Every row gives one point. To make a cloud, some directions were put in groups of two or more. Within a group, all points are equally far from the middle, so they leave a hole (a ring in 2 directions, a hollow ball in 3). The other directions are filled evenly. Then the cloud was stretched, turned, moved and blurred a little. Count the holes, and give their numbers of directions, smallest first.

Cloud (13 x 2):
51  20
-37  -10
3  28
57  3
-22  36
-23  1
-27  -12
-8  39
42  9
21  60
-23  32
2  -54
4  -8
Holes: 0

Cloud (20 x 3):
35  2  20
-18  -15  40
15  57  -5
35  -1  -10
-38  -31  -17
21  9  38
23  -10  -25
18  35  30
-6  60  -15
-38  40  5
34  -8  5
-33  -17  -37
39  5  11
-41  0  -40
-18  -4  42
12  56  -22
-56  -5  -16
-57  3  -16
-9  -39  16
-10  -40  14
Holes: 1 (3)

Cloud (28 x 4):
-27  -13  -11  -47
11  -44  -26  0
52  0  24  9
55  -9  -18  -18
-23  2  49  -13
4  -2  -5  46
10  27  10  38
-2  -21  40  22
-6  -47  -20  2
51  19  3  -15
-27  35  -5  31
31  -28  37  -17
0  13  -9  44
30  12  21  33
45  -25  -27  -14
-19  18  -35  19
-7  10  27  -44
5  19  -10  -44
39  -24  36  -5
11  11  -40  -18
12  38  17  24
22  -22  44  5
-13  17  -28  30
-13  14  -35  -27
17  12  -36  -23
4  -19  42  -31
-60  4  26  11
57  -19  -13  -18
Holes: 2 (2, 2)

Cloud:
-14  12  14  -15
23  15  6  31
-23  44  43  19
4  29  7  -19
24  8  13  7
-33  6  -19  18
-8  49  5  -46
-31  -14  -22  6
-31  32  23  -8
12  -52  -6  16
36  -7  -27  0
8  -38  -16  -11
-4  -32  -14  37
6  -11  32  49
-6  38  38  23
-24  7  8  -25
6  11  28  -17
-29  -16  31  24
36  -2  20  -13
-47  21  40  19
-4  0  -15  -16
31  26  14  -6
52  11  22  -12
-18  -5  21  -8
-60  30  10  22
17  -24  -3  40
15  -8  39  3
-9  44  5  -45
0  1  -2  5
Holes: 0

Cloud (48 x 6):
12  -17  7  10  6  42
-39  25  8  7  35  -29
22  -16  -12  27  11  28
6  -12  -27  -21  -14  -26
-44  -15  29  -9  37  -23
12  16  12  44  27  -20
-18  22  31  -6  -40  -25
-23  11  16  47  -1  -5
7  -21  21  -35  34  5
43  -3  41  4  -32  -38
-17  30  -8  -11  -29  7
-15  33  41  -15  1  25
-19  3  56  10  -22  17
25  22  -20  -22  28  -15
40  3  60  33  8  12
57  -23  39  30  -16  23
45  -4  -8  -3  17  -45
-17  4  -15  -40  -11  -30
31  -27  4  3  45  1
21  3  60  35  14  11
6  -11  25  -15  -25  34
33  -39  15  10  -18  27
-39  -30  -12  -10  -9  -9
21  -11  8  56  -14  -10
-12  39  49  -12  9  8
-14  6  36  -13  -21  33
-27  -18  40  -24  -25  6
-19  13  11  -38  -32  -19
-5  -11  15  15  18  -57
38  -54  27  14  7  -24
51  -20  28  11  38  11
22  -16  -25  -14  -9  -31
56  29  2  19  13  -11
33  -30  -8  9  25  -38
-26  -40  -4  -22  10  -9
-25  -4  22  3  1  38
45  30  2  -7  -10  19
-37  12  -8  -34  6  -40
46  -21  29  26  42  -1
35  -16  17  10  4  42
46  30  -13  6  1  7
-16  30  49  -28  24  -1
-40  16  7  -11  22  -49
-26  -1  25  21  43  -28
-7  -2  13  26  -27  -43
-12  13  13  -54  -6  -28
-12  22  50  -31  11  -36
-35  46  1  1  18  -9
Holes: 3 (2, 2, 2)

Cloud (85 x 8):
-10  -3  24  35  17  -13  -20  34
-2  -27  -36  10  39  -26  -8  -3
-9  7  45  -39  -18  -12  -33  3
-13  -10  53  6  36  -2  9  22
-38  7  17  -14  14  -39  1  9
-37  15  19  -19  6  6  -35  1
-29  -14  27  17  39  -14  16  -20
-26  -17  -21  34  -2  -15  -10  33
-39  -22  24  27  34  25  8  -2
-19  16  16  -2  -23  -18  7  -20
-47  -9  24  3  -26  -2  9  26
8  9  -49  -25  5  -9  -13  -10
12  34  -1  -17  -5  11  9  -9
8  -3  -45  32  -5  -7  0  15
-14  -5  -24  -25  41  -12  -3  28
5  0  -32  39  33  16  24  -2
28  -26  30  -14  -2  11  -6  4
-27  -9  -2  39  43  22  -16  -11
-39  -6  -2  -7  28  -36  -19  9
-43  16  7  -11  -3  13  -33  3
16  -8  28  0  -11  1  12  25
-27  -34  17  22  18  3  -35  21
36  2  -21  1  39  -8  -21  -12
29  8  -6  -6  45  -1  -38  -18
-1  -16  -24  3  7  -37  -26  -14
36  -2  13  15  12  -11  -8  3
-16  10  5  -17  16  -29  -9  42
-8  -10  30  12  57  6  -42  -4
6  -13  11  22  34  35  -16  31
-8  -10  -2  -34  -37  -11  -10  -3
-46  25  -19  4  2  -24  11  -1
-17  -13  23  12  33  22  -6  -39
-6  -7  18  37  -30  16  -16  -3
4  -10  22  -19  2  32  0  8
-28  10  -17  -5  10  34  16  -7
19  5  -6  6  24  -39  -20  13
-17  -15  4  28  -19  -16  -30  25
-27  7  -50  0  26  11  -6  10
6  -31  -18  -16  -12  -27  -26  35
-4  -6  -14  -40  -18  -14  -16  -23
-18  14  24  -20  -16  -40  -11  21
-8  19  9  -14  -19  -29  -21  39
-19  30  -25  12  30  -9  -2  39
-25  -21  15  23  37  -10  18  -19
-3  15  33  -25  39  14  -5  -19
5  -5  5  34  23  0  26  34
24  -28  -1  1  -3  3  -32  34
3  -26  -2  29  -10  -5  8  5
-2  24  -22  -20  -7  27  7  -4
-3  13  37  -7  -8  -28  8  -4
-15  12  2  6  38  0  -28  34
-26  6  -5  32  36  -20  -17  9
-16  -9  33  37  -12  10  -34  23
-17  -40  35  -2  -16  5  1  15
9  -1  -43  3  -15  -23  -7  33
-3  -7  -11  18  24  -29  -24  -23
8  -2  26  -12  2  -9  -56  23
25  -4  -4  2  14  5  17  -15
4  10  10  -48  24  4  -26  -1
7  7  40  25  12  36  -27  10
-24  4  60  -2  7  20  -11  10
8  3  -5  -1  -2  32  12  -15
13  -24  -12  20  -20  6  -22  12
-6  13  -45  12  44  1  -2  25
21  -2  -14  21  -13  -2  -15  43
-25  -3  1  21  35  15  -39  -9
7  44  -33  -17  -4  -6  6  0
8  -40  11  14  45  -4  -2  35
-4  -17  28  12  16  -34  -35  24
1  8  32  32  -3  4  14  36
-12  -24  -10  26  -5  -25  -18  18
-46  -2  6  -9  29  -9  12  -14
-15  -4  26  39  11  -11  -20  32
-20  10  -38  -22  12  5  -1  -16
-10  -1  16  11  -28  10  2  -22
-2  8  28  -29  -11  -35  -2  23
11  21  -14  -4  48  2  -33  -8
3  -9  -40  -11  -3  -34  -3  31
7  4  31  17  40  18  -33  -31
-35  -10  -15  -13  -10  -6  9  45
25  6  -36  -7  33  4  -25  -8
-10  7  -2  38  -3  -24  -18  10
-6  -10  51  4  57  17  -5  1
-1  -15  -19  -23  -32  -15  -36  8
6  1  -41  -17  29  11  -25  -2
Holes: 3 (2, 2, 3)

Cloud (108 x 9):
27  -2  17  21  6  4  24  17  -28
12  20  19  2  7  24  -25  10  -23
8  13  14  -26  -24  18  11  -8  -44
-4  46  15  -25  -32  32  17  -2  -25
12  38  43  7  -11  1  -3  19  0
-2  20  13  -18  -15  34  44  7  -6
15  42  5  7  6  -4  -15  -33  -17
1  8  15  14  -44  -40  11  19  -6
7  9  -30  17  -23  -5  -13  -21  -31
-7  20  16  17  -41  2  20  -28  -22
29  20  -12  -12  -41  -5  -13  5  -28
-7  9  -4  -21  -10  -9  2  33  -36
7  23  20  19  16  13  12  -6  23
-9  27  -3  -20  19  17  24  -2  27
13  15  14  -7  3  -13  24  17  -58
-13  -5  7  0  30  -1  -30  2  5
12  7  20  26  7  -3  -9  2  -49
21  31  -4  -35  -39  15  22  -11  -7
-40  39  8  -12  -7  -2  -7  -14  6
-24  30  -1  -9  24  -26  29  -16  6
38  17  8  -27  -7  -4  -3  -18  14
17  30  -24  9  -34  -17  9  6  10
31  16  15  44  -12  -22  2  -21  0
-41  40  16  -2  -12  5  0  -14  3
-17  24  26  -9  2  -3  45  -12  11
10  21  -3  -24  -21  -12  -23  -25  20
-1  -2  -4  22  -22  2  -17  -12  37
-30  -3  -29  11  -6  -2  2  5  -18
-9  -1  -20  2  -9  -13  -23  16  -33
7  11  20  29  -42  -11  28  -8  -37
-19  15  34  27  -3  9  -19  4  4
9  -12  19  14  -20  -42  4  -20  -24
-8  22  19  18  -20  15  25  22  -27
9  10  21  -16  -22  -21  3  35  15
8  0  23  -2  -12  35  -21  -6  -32
-5  14  -5  -4  -8  12  3  17  43
23  5  3  -34  -9  -10  26  -16  -17
-8  13  39  -13  8  -32  15  13  3
-6  17  22  27  3  -35  -23  15  -9
27  29  41  -6  -15  -4  -10  -18  4
-27  20  -1  -16  12  -23  49  -1  -4
8  21  40  21  -20  10  -5  9  -30
31  3  18  12  -19  37  -1  -4  15
21  16  13  1  -29  -5  19  -19  34
-8  -19  12  -22  26  -13  20  21  -14
2  -17  27  8  18  29  5  2  1
7  17  -33  20  -38  -15  3  0  -30
12  -15  -35  -19  -1  5  -11  7  -3
10  46  12  -14  -13  19  -7  8  -35
5  -17  38  -7  9  7  21  -22  9
-9  38  -7  -14  -10  20  -15  21  -20
5  -15  6  -15  20  11  6  -30  -18
28  43  -7  -14  13  -2  28  -13  -7
-1  18  6  37  23  -1  16  -23  2
3  34  39  -15  -10  -7  0  -7  -28
-15  4  35  5  -19  9  22  26  -28
-6  0  12  1  6  -41  40  21  13
-23  10  6  13  -5  -42  19  -5  23
-15  25  2  -8  -1  -13  9  14  -55
1  -3  21  15  33  -3  -3  7  14
-33  -8  -21  -14  -13  -5  -5  0  -23
-27  8  -12  -22  8  -5  15  -9  37
5  -8  -19  -23  -35  21  4  -8  -29
-37  -4  23  8  -42  3  -13  10  7
-24  5  3  -12  34  -17  19  -19  -28
41  14  27  2  -27  -20  25  7  -23
14  -3  -18  -19  1  -5  45  -22  -29
24  -10  -21  -27  1  -37  23  -1  -9
-34  17  -8  1  -18  -37  33  6  -23
17  -19  0  -14  -8  5  -12  31  19
-34  39  15  -17  -6  3  -9  -12  -16
-4  -13  -36  -22  7  -13  20  -9  13
-24  7  7  -7  5  -6  -41  -5  5
10  10  14  1  3  1  -25  30  19
-12  1  37  -30  12  -8  19  6  -11
-30  28  -2  30  15  -14  6  -19  -17
-14  -10  -10  -32  4  -36  14  1  -6
10  -26  15  21  -21  5  -17  -16  -18
25  11  30  -31  9  1  21  -7  -2
0  13  39  -17  19  -17  15  8  15
-17  -8  -20  -20  -9  -2  12  -29  32
15  -21  -4  0  -28  32  25  -5  10
-8  26  5  -3  -1  35  -21  -19  -25
4  20  -22  -10  21  0  -15  14  2
-5  7  -26  3  -2  -27  -13  -35  5
-10  -14  -32  23  -17  -1  2  -18  -5
1  45  10  -13  -43  24  13  -15  -27
4  22  2  -19  -10  -44  6  27  -21
5  32  -16  -1  -37  8  -10  5  29
50  7  3  -9  -16  1  -10  3  3
-29  28  8  -7  -32  -8  -3  -8  34
1  4  2  20  -58  4  8  -2  -19
-31  6  11  9  -21  -36  36  15  -15
8  17  -16  5  -43  37  -12  -17  -7
-9  17  -6  6  -3  -3  42  29  -21
10  18  5  21  -60  2  4  -4  -10
-20  5  -9  -12  -47  -9  20  -15  -10
16  19  42  -32  -23  10  12  -2  -18
-12  12  7  11  32  -16  44  -15  11
-5  31  -15  7  19  -6  11  4  19
16  13  27  13  -13  44  -1  7  6
-26  46  -3  8  -10  -37  16  3  -25
0  26  19  6  12  -12  -35  10  5
9  -9  34  -12  11  -4  37  12  -19
-12  14  -4  -19  1  38  26  2  -22
14  53  10  -7  6  -15  -5  13  -25
-8  4  17  -2  27  -27  18  -23  -37
-35  29  -6  2  1  -26  -8  -10  -17
Holes: 3 (2, 2, 4)
